Rows are points. Each copy is the shape, with its points in the same order, stretched, turned, moved and blurred by noise. Say if it was mirrored as well.

Shape:
[[ 0.04 -0.31]
 [-0.40 -0.04]
 [-0.06  0.12]
 [-0.41 -0.07]
 [ 0.24  0.33]
 [-0.28 -0.13]
 [ 0.03 -0.42]
 [ 0.24  0.26]]
Copy 1 (8 x 2):
[[ 0.23 -0.26]
 [ 0.40  0.26]
 [ 0.03  0.16]
 [ 0.44  0.25]
 [-0.37  0.16]
 [ 0.37  0.10]
 [ 0.32 -0.33]
 [-0.29  0.09]]
Copy 1 is: mirrored
Copy 2:
[[-0.30 -0.22]
 [ 0.20 -0.30]
 [ 0.05  0.04]
 [ 0.18 -0.34]
 [-0.03  0.40]
 [ 0.05 -0.30]
 [-0.37 -0.31]
 [-0.07  0.34]]
Copy 2 is: mirrored

Shape (9 x 4):
[[-0.10 -0.11  0.00 -0.20]
 [-0.29  0.01  0.22 -0.02]
 [-0.01  0.24 -0.07  0.23]
 [ 0.22 -0.47 -0.13 -0.12]
 [-0.03  0.41  0.16  0.06]
 [-0.15 -0.49  0.07 -0.32]
 [-0.05  0.19  0.38  0.27]
 [ 0.08  0.37  0.25  0.09]
 [ 0.28 -0.56 -0.07 -0.48]]
Copy 1:
[[ 0.12  0.02 -0.11 -0.31]
 [-0.16 -0.21 -0.06 -0.38]
 [-0.36  0.12 -0.08  0.15]
 [ 0.55 -0.01 -0.24 -0.01]
 [-0.43  0.11  0.19 -0.05]
 [ 0.49 -0.19 -0.23 -0.53]
 [-0.37 -0.29  0.15  0.00]
 [-0.35  0.03  0.26  0.05]
 [ 0.85  0.08 -0.10 -0.25]]
Copy 1 is: only turned
Copy 2:
[[-0.01  0.02  0.27 -0.09]
 [ 0.06 -0.03  0.30  0.26]
 [ 0.08  0.29 -0.08  0.13]
 [ 0.06 -0.22  0.07 -0.31]
 [ 0.31  0.28  0.22  0.22]
 [-0.17 -0.27  0.38 -0.10]
 [ 0.43 -0.03  0.12  0.39]
 [ 0.45  0.24  0.17  0.24]
 [ 0.01 -0.19  0.31 -0.55]]
Copy 2 is: only turned

Shape (12 x 6):
[[-0.29  0.08 -0.01 -0.12 -0.02  0.10]
 [ 0.16 -0.19 -0.28 -0.24 -0.13  0.52]
 [-0.21  0.08  0.03  0.45  0.22  0.06]
 [-0.11  0.13  0.02  0.32 -0.28  0.06]
 [ 0.08  0.14  0.13 -0.05  0.30  0.48]
 [-0.16  0.60 -0.55  0.10 -0.23 -0.04]
 [ 0.01  0.00  0.34  0.08  0.03 -0.04]
 [-0.42 -0.45  0.08 -0.35  0.28 -0.55]
 [ 0.18  0.10 -0.16  0.34  0.09 -0.13]
 [ 0.00  0.05 -0.31 -0.28  0.13  0.15]
 [ 0.06 -0.40  0.17 -0.12 -0.18  0.42]
 [ 0.13 -0.22 -0.14 -0.12 -0.25  0.27]]
Copy 1, 12 rows:
[[-0.26 -0.05  0.01 -0.01  0.11  0.11]
 [ 0.24 -0.14 -0.05 -0.44  0.00  0.38]
 [-0.11 -0.27  0.41 -0.02  0.05 -0.19]
 [-0.33  0.03  0.41 -0.18 -0.23  0.24]
 [ 0.45 -0.17  0.16  0.11  0.26  0.11]
 [-0.73  0.17  0.47 -0.37  0.27  0.50]
 [ 0.07  0.08  0.09  0.10 -0.19 -0.14]
 [-0.36  0.01 -0.46 -0.05  0.02 -0.78]
 [-0.09  0.13  0.41 -0.34 -0.10 -0.19]
 [-0.04  0.01 -0.10 -0.31  0.30  0.08]
 [ 0.28 -0.18 -0.14 -0.20 -0.31  0.23]
 [ 0.04  0.03 -0.02 -0.43 -0.17  0.31]]
Copy 1 is: mirrored
Copy 2 (12 x 6):
[[-0.14  0.00  0.23 -0.13 -0.10  0.21]
 [-0.01 -0.50 -0.37 -0.07  0.31  0.30]
 [-0.14  0.62 -0.01  0.21 -0.23  0.13]
 [-0.12  0.21 -0.03  0.07 -0.38 -0.10]
 [-0.03 -0.03  0.00  0.37  0.32  0.28]
 [-0.76  0.06 -0.24  0.03 -0.18 -0.04]
 [ 0.14  0.21  0.36 -0.01 -0.08 -0.13]
 [ 0.11  0.38  0.73 -0.95  0.05  0.16]
 [-0.22  0.45 -0.17  0.05  0.02 -0.23]
 [-0.26 -0.16 -0.08 -0.17  0.32  0.25]
 [ 0.35 -0.32  0.00 -0.15  0.04  0.21]
 [ 0.04 -0.32 -0.21 -0.18  0.06  0.08]]
Copy 2 is: mirrored

Shape (14 x 9):
[[ 0.23  0.50 -0.13  0.43  0.12 -0.19  0.57 -0.11  0.28]
 [-0.27  0.01  0.52 -0.47 -0.04  0.28  0.58  0.37 -0.40]
 [ 0.29 -0.16 -0.03  0.25 -0.05  0.03 -0.06 -0.31  0.04]
 [-0.03 -0.12 -0.04  0.09 -0.06 -0.15 -0.16 -0.14 -0.03]
 [-0.22 -0.20  0.12 -0.34 -0.10  0.71  0.24  0.42 -0.46]
 [ 0.10  0.06  0.04  0.05  0.04  0.16 -0.35 -0.43  0.02]
 [ 0.05  0.45 -0.12 -0.01  0.18 -0.25 -0.15 -0.17 -0.06]
 [-0.54 -0.23  0.09 -0.02 -0.31  0.35 -0.08  0.08 -0.40]
 [-0.22 -0.40 -0.02 -0.13  0.04  0.14 -0.11  0.09  0.26]
 [ 0.14  0.51  0.01  0.22  0.16  0.09  0.25  0.34  0.39]
 [ 0.19 -0.09  0.00  0.06 -0.19 -0.14 -0.30  0.14 -0.12]
 [ 0.18 -0.04 -0.22  0.44  0.46 -0.15 -0.12 -0.35 -0.30]
 [ 0.23  0.13 -0.49 -0.01 -0.04 -0.14 -0.12 -0.28  0.09]
 [ 0.16  0.08 -0.23  0.21  0.19 -0.18  0.16 -0.13  0.14]]
Copy 1:
[[ 0.21  0.14 -0.24  0.42  0.01 -0.35  0.04 -0.51  0.47]
 [-0.23  0.15  0.14 -0.16 -0.37 -0.60  0.52  0.33 -0.19]
 [-0.27  0.16 -0.25  0.12 -0.11  0.25  0.33 -0.42  0.06]
 [-0.31 -0.04 -0.15 -0.07 -0.09  0.25  0.04 -0.25 -0.09]
 [-0.25  0.22 -0.20  0.04  0.06 -0.43  0.73  0.30 -0.51]
 [-0.25  0.15  0.13  0.03  0.16  0.27  0.24 -0.41 -0.08]
 [-0.29 -0.06  0.10  0.03  0.24 -0.03 -0.18 -0.40  0.30]
 [-0.44 -0.14 -0.19 -0.05 -0.18 -0.09  0.31 -0.10 -0.76]
 [-0.07 -0.08 -0.24 -0.17 -0.18  0.32  0.36  0.07 -0.28]
 [ 0.32  0.33 -0.09  0.50  0.21 -0.43 -0.09 -0.12  0.22]
 [-0.47  0.22 -0.20 -0.08 -0.04  0.32 -0.08 -0.08 -0.18]
 [-0.61 -0.22 -0.17  0.44  0.17  0.24  0.29 -0.42  0.31]
 [-0.12  0.05 -0.41 -0.06  0.26  0.16 -0.04 -0.45  0.19]
 [-0.11 -0.01 -0.32  0.15  0.08  0.08  0.06 -0.32  0.26]]
Copy 1 is: mirrored
Copy 2 (14 x 9):
[[-0.40 -0.38  0.12  0.53  0.17  0.04 -0.15 -0.58  0.28]
 [ 0.09 -0.07 -0.13 -0.06  0.20  0.63  0.61  0.22  0.37]
 [ 0.10  0.04  0.10  0.22 -0.24  0.08 -0.31 -0.03 -0.23]
 [-0.15  0.03  0.03  0.11 -0.14 -0.15 -0.05  0.13 -0.27]
 [ 0.14  0.05 -0.29 -0.17  0.29  0.88  0.13  0.38  0.21]
 [ 0.01 -0.08  0.02 -0.26 -0.21  0.02 -0.27 -0.08 -0.35]
 [-0.20 -0.21 -0.19 -0.08  0.15 -0.35  0.01 -0.30 -0.17]
 [-0.37  0.33 -0.11 -0.19  0.02  0.45  0.16  0.33 -0.20]
 [-0.18 -0.22 -0.01  0.00 -0.15  0.09 -0.12  0.55 -0.05]
 [-0.33 -0.39  0.30  0.25  0.48  0.17 -0.17 -0.19  0.40]
 [ 0.10  0.24  0.18  0.16  0.07 -0.15 -0.09  0.26 -0.14]
 [ 0.05 -0.25 -0.20  0.38  0.04 -0.28 -0.15 -0.29 -0.77]
 [-0.06 -0.13 -0.34 -0.02 -0.09 -0.21 -0.41 -0.14 -0.04]
 [-0.15 -0.32 -0.08  0.34  0.01 -0.17 -0.19 -0.16 -0.09]]
Copy 2 is: only turned

Shape:
[[-0.15  0.16  0.24  0.02  0.11 -0.24 -0.42  0.18  0.37  0.28  0.05 -0.39]
 [ 0.06 -0.31 -0.20 -0.12 -0.17 -0.06  0.19  0.09 -0.05  0.10  0.13 -0.36]
 [ 0.34 -0.17 -0.07 -0.14 -0.37 -0.16 -0.11 -0.45 -0.11 -0.28  0.08 -0.22]
 [-0.16 -0.45 -0.13 -0.35 -0.55  0.21  0.10  0.05  0.31  0.09  0.13 -0.13]
 [ 0.19 -0.38  0.20 -0.17 -0.28 -0.29  0.11  0.14  0.36  0.22  0.56  0.36]
 [ 0.28 -0.10 -0.12  0.00  0.23 -0.21  0.03 -0.23 -0.08 -0.29 -0.02 -0.05]
 [ 0.72  0.14 -0.16  0.03 -0.11 -0.44  0.05 -0.34  0.25 -0.02  0.08  0.13]
 [-0.36  0.14 -0.28  0.22  0.07  0.06 -0.17 -0.08 -0.02 -0.26 -0.22 -0.15]
 [ 0.11  0.06  0.59  0.20  0.20  0.07  0.12  0.34  0.34 -0.14 -0.18  0.08]
 [ 0.36 -0.13 -0.21 -0.29 -0.14 -0.14  0.15  0.17  0.43  0.33  0.02 -0.16]
 [-0.09  0.29  0.17  0.06  0.25  0.45  0.37  0.02  0.17  0.36 -0.04 -0.40]
 [-0.11  0.32 -0.09 -0.22  0.35 -0.35  0.49  0.01 -0.10  0.32  0.06  0.23]
 [ 0.41  0.46  0.36  0.11 -0.07 -0.28  0.43 -0.24  0.34 -0.04 -0.22  0.14]
 [-0.09 -0.06 -0.19  0.38 -0.13  0.32  0.12  0.10 -0.16 -0.36  0.07 -0.21]
 [-0.13 -0.05 -0.03  0.12  0.01 -0.10 -0.41 -0.10  0.37 -0.52  0.25  0.08]
 [ 0.24  0.21 -0.27 -0.03  0.30  0.27 -0.04 -0.06 -0.40  0.06 -0.16  0.22]
 [ 0.14  0.33  0.11 -0.15 -0.09  0.41  0.20  0.36 -0.25 -0.14  0.02 -0.44]
 [-0.03 -0.03 -0.43 -0.02 -0.36 -0.44  0.35 -0.43 -0.80  0.15  0.09  0.54]]
Copy 1, 18 rows:
[[-0.18 -0.08  0.20 -0.09 -0.11 -0.14 -0.06  0.01  0.40  0.38  0.29 -0.29]
 [-0.13 -0.24  0.21  0.15 -0.26 -0.09  0.27  0.17 -0.06 -0.26  0.51 -0.05]
 [ 0.13  0.05 -0.05 -0.27 -0.26 -0.34  0.44  0.08 -0.18  0.14  0.19  0.14]
 [ 0.25 -0.18  0.28  0.39 -0.45  0.14  0.10  0.06 -0.07 -0.16  0.14 -0.19]
 [-0.15 -0.01 -0.39  0.29 -0.58  0.03 -0.17  0.17 -0.05  0.16  0.26  0.04]
 [-0.14  0.09 -0.21 -0.36 -0.08 -0.13  0.40  0.25  0.09  0.16  0.24  0.17]
 [-0.04  0.23 -0.37 -0.31 -0.07 -0.17  0.44  0.17 -0.35  0.57  0.51  0.16]
 [-0.16  0.17  0.20 -0.32 -0.02  0.13  0.31 -0.15  0.41 -0.10  0.09  0.05]
 [-0.05  0.27 -0.09  0.33  0.20 -0.15 -0.05  0.01  0.51  0.26 -0.10  0.10]
 [ 0.06 -0.21  0.15  0.19 -0.09  0.04  0.11  0.31 -0.19  0.27  0.54 -0.23]
 [ 0.15  0.23  0.23  0.06  0.26 -0.11 -0.16  0.19  0.35 -0.13  0.12 -0.47]
 [-0.40  0.38  0.09 -0.27 -0.09  0.11 -0.04  0.57 -0.09  0.01  0.44  0.06]
 [ 0.03  0.70 -0.14 -0.04  0.12 -0.21  0.23  0.30 -0.08  0.53  0.18 -0.04]
 [-0.03  0.07  0.03  0.06  0.02 -0.03  0.29 -0.26  0.27 -0.45  0.14  0.09]
 [ 0.11  0.12 -0.28 -0.24 -0.30  0.07  0.17 -0.22  0.48  0.21  0.04  0.17]
 [ 0.03  0.01  0.05 -0.48  0.34 -0.02  0.07  0.07 -0.17 -0.02  0.08  0.20]
 [ 0.28 -0.08  0.45  0.16  0.23 -0.33 -0.14 -0.01  0.12 -0.15  0.26  0.08]
 [-0.63  0.40 -0.02 -0.55 -0.36 -0.07  0.37  0.23 -0.81 -0.34  0.32  0.40]]
Copy 1 is: mirrored
Copy 2:
[[ 0.24 -0.20  0.01 -0.04  0.37 -0.15 -0.31 -0.28  0.04  0.41 -0.44 -0.33]
 [ 0.36  0.19  0.03 -0.14 -0.22 -0.14  0.26 -0.10 -0.29  0.20  0.15 -0.18]
 [ 0.30  0.45 -0.03 -0.01 -0.06  0.02 -0.10 -0.21 -0.19  0.23  0.31  0.44]
 [ 0.45  0.41 -0.14 -0.12 -0.42  0.00 -0.01 -0.30  0.20  0.19  0.24 -0.32]
 [ 0.21  0.03  0.61  0.23 -0.53 -0.04 -0.03 -0.40  0.10  0.44  0.21 -0.12]
 [ 0.22  0.06  0.29 -0.05  0.01 -0.02  0.15  0.06 -0.16 -0.04 -0.03  0.35]
 [ 0.32  0.18  0.41  0.71  0.01  0.11  0.07 -0.18 -0.13  0.25 -0.10  0.44]
 [ 0.22  0.07 -0.15 -0.17  0.33 -0.13 -0.08  0.16  0.10 -0.41 -0.04 -0.10]
 [-0.08 -0.36  0.26 -0.01 -0.22  0.38 -0.21  0.21  0.20 -0.01 -0.51 -0.15]
 [ 0.52  0.10  0.11  0.41 -0.19  0.03  0.27 -0.25  0.02  0.45 -0.20 -0.17]
 [-0.17  0.07 -0.01  0.05  0.16  0.37  0.56 -0.14  0.08 -0.22 -0.30 -0.67]
 [-0.13  0.17  0.51  0.35  0.04 -0.37  0.71 -0.01  0.16  0.07 -0.25 -0.19]
 [-0.23  0.24  0.31  0.74 -0.03  0.26  0.10  0.04  0.06 -0.02 -0.57  0.16]
 [ 0.11  0.13 -0.03 -0.18 -0.01  0.19  0.01  0.35 -0.16 -0.40  0.26 -0.24]
 [ 0.43  0.10  0.27 -0.15  0.15  0.10 -0.57 -0.07  0.23 -0.17 -0.06  0.04]
 [ 0.01 -0.09  0.11  0.01  0.19  0.19  0.60  0.23  0.23 -0.09  0.27  0.30]
 [-0.04  0.31 -0.12 -0.17  0.11  0.41  0.32  0.39  0.00  0.23  0.09 -0.26]
 [-0.23  0.31  0.32  0.38 -0.21 -0.65  0.67  0.09 -0.10  0.02  0.77  0.42]]
Copy 2 is: only turned
Copy 3, 18 rows:
[[-0.22  0.05 -0.02  0.27 -0.20 -0.11 -0.17 -0.03 -0.07  0.22 -0.74 -0.03]
 [-0.08 -0.32 -0.12  0.06 -0.06  0.01 -0.20 -0.10 -0.02 -0.15  0.02 -0.04]
 [ 0.16  0.00 -0.13 -0.25 -0.19 -0.13  0.14 -0.42  0.06 -0.08  0.13 -0.05]
 [-0.41 -0.28 -0.36 -0.25 -0.28 -0.23 -0.25  0.04 -0.03 -0.05  0.26 -0.01]
 [-0.44 -0.16  0.16 -0.40 -0.35  0.29 -0.08 -0.01  0.20  0.50 -0.01 -0.28]
 [ 0.16 -0.02  0.02  0.07  0.18 -0.02  0.24 -0.24  0.09  0.02  0.04 -0.02]
 [ 0.37 -0.10  0.05 -0.08 -0.38  0.01  0.40 -0.32  0.42  0.33 -0.10 -0.25]
 [ 0.04  0.07 -0.27  0.21  0.16 -0.16  0.29  0.14 -0.35 -0.21 -0.12  0.38]
 [-0.20  0.32  0.23 -0.07  0.06 -0.10  0.11  0.41  0.11 -0.11 -0.38 -0.22]
 [-0.07 -0.42 -0.06  0.14 -0.34 -0.20 -0.12 -0.07  0.35  0.21 -0.07 -0.30]
 [ 0.01  0.02 -0.45  0.07  0.16  0.12 -0.08  0.42 -0.08 -0.18 -0.53 -0.41]
 [ 0.09 -0.40 -0.07 -0.21  0.36  0.11  0.21  0.21 -0.10  0.39 -0.36 -0.28]
 [ 0.25  0.12  0.10 -0.35 -0.23 -0.17  0.50  0.14  0.23  0.06 -0.37 -0.56]
 [ 0.09  0.11 -0.14  0.10  0.10  0.10  0.10  0.23 -0.36 -0.47  0.20  0.31]
 [-0.23  0.37  0.01  0.08 -0.24 -0.13  0.25 -0.06 -0.23  0.18  0.06  0.19]
 [ 0.46 -0.01 -0.26  0.12  0.44  0.17  0.08  0.16  0.25  0.04 -0.16  0.30]
 [ 0.36  0.10 -0.14 -0.03  0.13 -0.13 -0.32  0.40 -0.18 -0.23 -0.13 -0.13]
 [ 0.26 -0.50 -0.20 -0.63  0.33  0.43  0.35 -0.11 -0.15  0.19  0.06  0.32]]
Copy 3 is: only turned
Copy 4:
[[-0.05 -0.18 -0.03 -0.27 -0.14 -0.65 -0.27  0.07 -0.13 -0.24  0.18 -0.31]
 [-0.05 -0.43 -0.22 -0.56  0.08  0.17 -0.25  0.30 -0.10  0.30 -0.02 -0.29]
 [ 0.03 -0.30 -0.17 -0.27 -0.08  0.33  0.28  0.18 -0.38 -0.03 -0.51 -0.33]
 [-0.21 -0.31 -0.24 -0.47 -0.13  0.43  0.17  0.42  0.01  0.07  0.51 -0.25]
 [ 0.00 -0.14  0.14  0.14  0.09  0.37 -0.08 -0.04 -0.49  0.19  0.63 -0.13]
 [-0.02 -0.36 -0.09 -0.19 -0.06  0.08 -0.09 -0.09 -0.21  0.06 -0.57 -0.03]
 [ 0.16 -0.28 -0.12  0.24 -0.45  0.04 -0.06 -0.23 -0.46  0.22 -0.46 -0.38]
 [-0.19 -0.09 -0.62 -0.31 -0.13 -0.13  0.06  0.08  0.15 -0.15 -0.40  0.17]
 [-0.13 -0.26  0.19  0.51  0.11 -0.17 -0.09  0.11  0.20  0.09  0.10  0.06]
 [ 0.04 -0.46 -0.09 -0.26 -0.42  0.01 -0.34  0.12 -0.07  0.25  0.22 -0.46]
 [-0.25 -0.20 -0.18 -0.11 -0.04 -0.58 -0.05 -0.19  0.64  0.31  0.05 -0.45]
 [ 0.22 -0.01  0.07 -0.35 -0.13 -0.27 -0.11 -0.47  0.11  0.47  0.11  0.19]
 [ 0.11 -0.22  0.04  0.58 -0.25 -0.28  0.29 -0.06 -0.05  0.44 -0.20 -0.12]
 [-0.17 -0.34 -0.71 -0.09  0.31  0.26  0.04  0.11  0.16  0.17 -0.34 -0.02]
 [-0.20 -0.27 -0.43  0.05 -0.08  0.06  0.23 -0.16 -0.29 -0.51 -0.12  0.03]
 [ 0.18  0.19 -0.21 -0.17 -0.06  0.23 -0.18 -0.39  0.43  0.05 -0.61 -0.08]
 [ 0.35 -0.43 -0.22 -0.24  0.26  0.03  0.02  0.02  0.52  0.16 -0.22 -0.36]
 [ 0.26  0.54 -0.29 -0.45  0.09  0.59  0.22 -0.20 -0.43  0.62 -0.44  0.36]]
Copy 4 is: only turned

Shape, 18 rows:
[[-0.35  0.33 -0.02  0.09 -0.19  0.10 -0.18  0.32  0.10  0.27  0.07  0.17]
 [ 0.38 -0.25 -0.05  0.07  0.14 -0.54 -0.30  0.44 -0.06  0.04  0.23 -0.45]
 [-0.64  0.05 -0.26  0.15 -0.16 -0.12 -0.20 -0.19  0.23  0.51  0.14  0.20]
 [-0.15  0.14 -0.36 -0.09 -0.36  0.04  0.04 -0.15 -0.02 -0.49  0.06  0.22]
 [-0.46 -0.09 -0.25  0.11 -0.01  0.17 -0.63  0.24  0.18  0.23 -0.02  0.32]
 [-0.22 -0.16 -0.44  0.16 -0.53  0.50  0.39 -0.03  0.16 -0.44 -0.26 -0.17]
 [ 0.31 -0.08  0.18 -0.49  0.23 -0.46  0.07  0.28  0.39 -0.16 -0.14 -0.23]
 [-0.15  0.46 -0.54  0.26  0.05  0.28 -0.22 -0.04  0.27  0.34 -0.19  0.26]
 [ 0.00 -0.02 -0.27  0.04 -0.54  0.15  0.33  0.03 -0.03 -0.25  0.21  0.05]
 [-0.45  0.21 -0.43 -0.21  0.15  0.02 -0.21  0.07 -0.36  0.19 -0.06 -0.08]
 [ 0.05 -0.13  0.07 -0.37  0.69 -0.06 -0.16  0.21  0.07  0.31  0.35 -0.12]
 [ 0.19  0.04  0.23 -0.38 -0.10 -0.17 -0.02  0.35 -0.15 -0.09  0.00 -0.51]
 [-0.07  0.14 -0.26  0.32 -0.73  0.47 -0.11 -0.31  0.07 -0.40  0.13 -0.20]
 [ 0.01 -0.09 -0.03  0.41 -0.41  0.17  0.11 -0.18 -0.24 -0.25 -0.23  0.13]
 [-0.10 -0.04 -0.36  0.17 -0.61  0.39  0.23 -0.03 -0.20 -0.09  0.07  0.16]
 [-0.01  0.02 -0.17  0.12 -0.46  0.32  0.09  0.00 -0.07 -0.39  0.05  0.12]
 [-0.11 -0.05  0.33  0.07  0.30 -0.28 -0.02  0.08  0.17 -0.13  0.20 -0.20]
 [ 0.01 -0.21  0.06 -0.28 -0.37  0.08 -0.03 -0.32 -0.01  0.04  0.00  0.04]]
Copy 1 (18 x 12):
[[-0.33 -0.05 -0.20  0.41  0.10  0.18 -0.01  0.21  0.05 -0.04 -0.19  0.42]
 [ 0.01 -0.27 -0.12 -0.37 -0.34 -0.31 -0.23  0.50 -0.23 -0.32 -0.08  0.23]
 [-0.36  0.12 -0.52  0.25  0.30 -0.11  0.08 -0.07  0.23  0.07  0.26  0.38]
 [ 0.03 -0.33 -0.09  0.32  0.13  0.02  0.37 -0.23 -0.11 -0.25  0.00 -0.09]
 [-0.33 -0.13 -0.44 -0.08  0.45  0.24  0.17 -0.05 -0.14  0.13 -0.23  0.55]
 [ 0.53 -0.29 -0.20  0.52  0.61  0.30  0.04 -0.19 -0.04 -0.12 -0.16 -0.27]
 [ 0.01 -0.49  0.19 -0.42 -0.14  0.05 -0.04  0.57  0.24 -0.04  0.07 -0.17]
 [-0.26  0.34 -0.38  0.25  0.11  0.14  0.14 -0.15  0.27 -0.22 -0.40  0.10]
 [ 0.26 -0.19 -0.18  0.58  0.01  0.09  0.18 -0.05 -0.13 -0.23  0.12 -0.11]
 [-0.54  0.19 -0.32  0.18  0.60 -0.17  0.20  0.24 -0.34 -0.01 -0.10 -0.08]
 [-0.10  0.08 -0.16 -0.49  0.26  0.15  0.12  0.62 -0.25 -0.12  0.14  0.06]
 [-0.17 -0.29  0.05  0.07 -0.02  0.01 -0.33  0.64 -0.27 -0.21  0.04 -0.04]
 [ 0.15 -0.24 -0.10  0.59  0.08  0.20 -0.24 -0.34 -0.16 -0.55 -0.06  0.23]
 [ 0.22 -0.08  0.21  0.34 -0.01 -0.10  0.00 -0.40 -0.18 -0.06 -0.08  0.18]
 [ 0.22  0.02 -0.26  0.64  0.15  0.08  0.14 -0.17 -0.27 -0.03  0.00 -0.01]
 [ 0.23 -0.27 -0.01  0.38  0.16  0.11  0.11 -0.15 -0.26 -0.23 -0.08  0.07]
 [ 0.12 -0.29  0.23 -0.18  0.10  0.01  0.01  0.36  0.07 -0.29  0.25  0.40]
 [ 0.02 -0.19 -0.05  0.13 -0.03  0.16 -0.18 -0.21 -0.23  0.04  0.41 -0.12]]
Copy 1 is: only turned
Copy 2, 18 rows:
[[ 0.37  0.00  0.17  0.21  0.00 -0.06  0.31  0.22 -0.03  0.17 -0.26 -0.01]
 [ 0.14 -0.03 -0.14  0.11 -0.60  0.01 -0.37  0.27  0.33 -0.14  0.50 -0.04]
 [ 0.07  0.22 -0.17  0.17  0.55 -0.25  0.05  0.41 -0.13  0.27 -0.36  0.26]
 [ 0.22 -0.03  0.05 -0.39  0.25  0.12  0.00 -0.10 -0.31 -0.34 -0.36 -0.30]
 [ 0.32 -0.14 -0.14 -0.07  0.14  0.11  0.42  0.50  0.01  0.31 -0.14  0.05]
 [ 0.41 -0.47  0.09 -0.54  0.48 -0.23 -0.06 -0.48 -0.39 -0.30 -0.15  0.08]
 [ 0.12  0.38 -0.08 -0.11 -0.40 -0.36  0.04 -0.19  0.61 -0.11  0.39 -0.30]
 [ 0.51 -0.02 -0.35  0.16  0.23  0.16  0.20 -0.04 -0.17  0.50 -0.49 -0.04]
 [ 0.30 -0.04  0.27 -0.41  0.09 -0.10 -0.18 -0.17 -0.42 -0.29 -0.20  0.01]
 [ 0.25 -0.16 -0.17  0.20  0.28  0.05  0.05  0.29 -0.26  0.21  0.13 -0.52]
 [ 0.30  0.55 -0.11  0.14 -0.24  0.04  0.13  0.23  0.21  0.34  0.68 -0.11]
 [ 0.31 -0.08  0.30  0.05 -0.24 -0.14 -0.20 -0.06  0.41 -0.17  0.49 -0.46]
 [ 0.56 -0.38  0.24 -0.35  0.63  0.30 -0.34 -0.22 -0.17 -0.39 -0.41  0.11]
 [-0.12 -0.38  0.21 -0.31  0.27  0.17 -0.19 -0.26 -0.16 -0.05 -0.23  0.04]
 [ 0.29 -0.31  0.30 -0.44  0.25 -0.01 -0.15 -0.11 -0.56 -0.06 -0.28  0.00]
 [ 0.31 -0.25  0.28 -0.43  0.17  0.19 -0.04 -0.21 -0.29 -0.22 -0.19 -0.07]
 [-0.09  0.25  0.03  0.21 -0.04  0.00  0.08 -0.07  0.32 -0.15  0.35  0.12]
 [ 0.10  0.12  0.24 -0.40  0.38 -0.12 -0.29  0.02  0.12  0.08 -0.02 -0.13]]
Copy 2 is: mirrored
